Each row is a point. To make a cloud, some directions were put in groups of two or more. Within a group, all points are equally far from the middle, so they leave a hole (a ring in 2 directions, a hollow ball in 3). The other directions are filled evenly. Then the cloud was stretched, turned, moved and blurred a little. Count the holes, and give their numbers of directions, smallest first.

Cloud, 20 rows:
[[-32   6   6]
 [  8  16  10]
 [ 24  -9 -40]
 [-26  56  12]
 [  7 -19  -6]
 [ -4  22 -40]
 [-42 -16   7]
 [ 44  31  22]
 [  0  15  35]
 [-10  10 -17]
 [ 33  27  23]
 [ -5  56 -24]
 [  6  19 -24]
 [ 10  -9  32]
 [ 28 -20 -31]
 [ 47  19  56]
 [  3  18   8]
 [ 40  29   0]
 [  3  51 -14]
 [ -5  37  15]]
Holes: 0

Cloud (32 x 4):
[[ 24  -6  -4  55]
 [-11  26 -13 -10]
 [ 41  -5   2  20]
 [-18  36  29   4]
 [-16 -16  -5 -13]
 [ 26 -35  -9  -4]
 [ -9 -36 -11  32]
 [ 35  -3  36  25]
 [-18  17  17 -22]
 [ -5  29 -35   1]
 [  0 -29 -11 -20]
 [ -1  37  -9  12]
 [-43 -12  22  37]
 [-24 -28  37  46]
 [-14  33  -5  10]
 [  7  29 -31  52]
 [ 43   1  53   6]
 [-22  -3  23 -15]
 [ 31 -32 -26  12]
 [-15  25  22 -19]
 [ 46  -3  51  -2]
 [  4 -34 -21 -12]
 [ 26  38  41   4]
 [ -5 -30  28  39]
 [-32  28 -27  41]
 [ -4  41  43  56]
 [-14   1  -9 -27]
 [ 45  14  -8   7]
 [ -1 -37 -22  20]
 [-35  20 -34  35]
 [-26  -5  31  -7]
 [ 45   9  24   9]]
Holes: 1 (2)

Cloud:
[[-24  37 -17  -8   5 -28]
 [-36  17 -21   3 -27  30]
 [ 30 -16 -27 -33 -41  22]
 [  7  36  19  -7 -52  -3]
 [ 13 -42  14  17 -22 -31]
 [-33  -1   4  24  17  19]
 [-16 -28 -34   8   5   2]
 [ 15  15 -23 -21 -28  52]
 [-13  16  28 -20  -7  48]
 [-35  31  -4 -31  -1   5]
 [ 47  -1   2 -22 -52  19]
 [-39  31 -20  -7  -4  16]
 [ 37  45 -16 -10  -8  -1]
 [ 11 -18 -21 -30 -50 -14]
 [-19 -13  -9 -36 -39   6]
 [ 13 -17  13  21  -6  54]
 [ 29 -22   2  -7  36  10]
 [ 46  13  -6  36   3  -8]
 [ 27 -44   6  17 -18 -33]
 [ 24  18 -37 -14  11 -29]
 [-22 -16  18 -34   5   7]
 [-25  -1  26 -22 -26  34]
 [  6   6  29 -10 -55  32]
 [ 25  -8  12 -24 -22  54]
 [-28  -2 -33   2  15  -6]
 [ 22   4  42   3 -46  17]
 [ 43   5  21   4  27   6]
 [-14  22 -21   4 -36  47]
 [ -7  52   2   1 -26 -20]
 [ -5  26  -6 -12 -31 -43]
 [  5 -16   3 -47  15   1]
 [ -7  -7  18 -24 -54 -12]
 [  9   7  14  21  25  40]
 [ 39   5  14 -30  22   7]
 [  2  37  39 -12 -18 -13]
 [ -2  60   8 -12  -9   3]
 [ 14  -3 -49 -18   1  20]
 [-16  33 -23   8  -8  44]
 [-26  13  23 -34  10   0]
 [-27  42   1 -25   1 -11]
 [  2  10  46  -3 -30 -21]
 [ 43 -26 -30  23 -27 -18]
 [ 44  12   8  37   8  -4]
 [-26 -24   9  26 -13  22]
 [-14 -16  31  12 -19  40]
 [ -1   4 -12  25  -2 -50]]
Holes: 3 (2, 2, 2)
